Each point is reached from the start by the listed moves, each made 0, 1 or 2 times, or once backwards (-1), plus a little noise. Say if it took an odd or an even number of moves. Then give how often each move was made.
In the rows, 128 means zero.

Moves:
(1): [142 145 108 120]
(2): [107 141 135 108]
(3): [141 136 154 131]
Start: [144 106 147 153]
Points:
[179  94 213 187] -> even (-1, -1, 2)
[205 137 124 160] -> even (2, -1, 1)
[100 141 115 100] -> even (1, 2, -1)
[146 106 146 153] -> even (0, 0, 0)

Moves:
(1): [153 156 130 153 141 133 119 114 132 115 116 123]
(2): [105 159 121 118 121 131 151 105 130 121 124 127]
(3): [117 126 143 132 137 123 136 128 125 139 125 123]
(4): [129 115 114 150 131 108 140 135 146 128 120 127]
(5): [120 114 107 131 140 136 112 121 135 140 139 128]
(6): [123 127 137 131 127 157 133 125 132 124 109 128]
(7): [136 129 134 105 135 132 152 110 137 139 125 128]
(8): [133 139 129 135 133 154 154 147 118 127 153 126]
(9): [128 134 132 123 122 128 118 142 156 133 134 121]
(10): [131 140 117 132 111 128 137 122 123 156 128 154]
(11): [128 121 140 134 117 122 121 118 136 116 153 145]
Start: [133 129 130 179 119 114 150 150 104 116 144 114]
Points:
[178 137 171 223  85 134  99 156 179 119 178 154] -> even (1, -1, 0, 0, 0, 1, 0, 0, 2, 1, 2)
[118 201  69 170 100 202 112  78 139 175  80 143] -> odd (1, 1, -1, -1, 2, 2, 0, -1, 1, 2, -1)
[157 212  92 217  98  98  66  70 105  96 160 151] -> odd (2, 1, -1, -1, 1, -1, -1, -1, 0, 1, 1)
[149 244 133 164 132 231 248 128  72 141 141 118] -> odd (1, 1, 0, -1, 0, 1, 1, 2, 0, 1, -1)
[170 246 127 179 120 152 158 101 156 135 212 129] -> even (2, 1, 0, -1, 1, -1, 1, 1, 2, 1, 1)
[ 29 145  83 148 120  92 194 100 104 193 182 130] -> odd (-1, 2, 2, 0, 2, -1, 0, 0, 0, 1, 0)
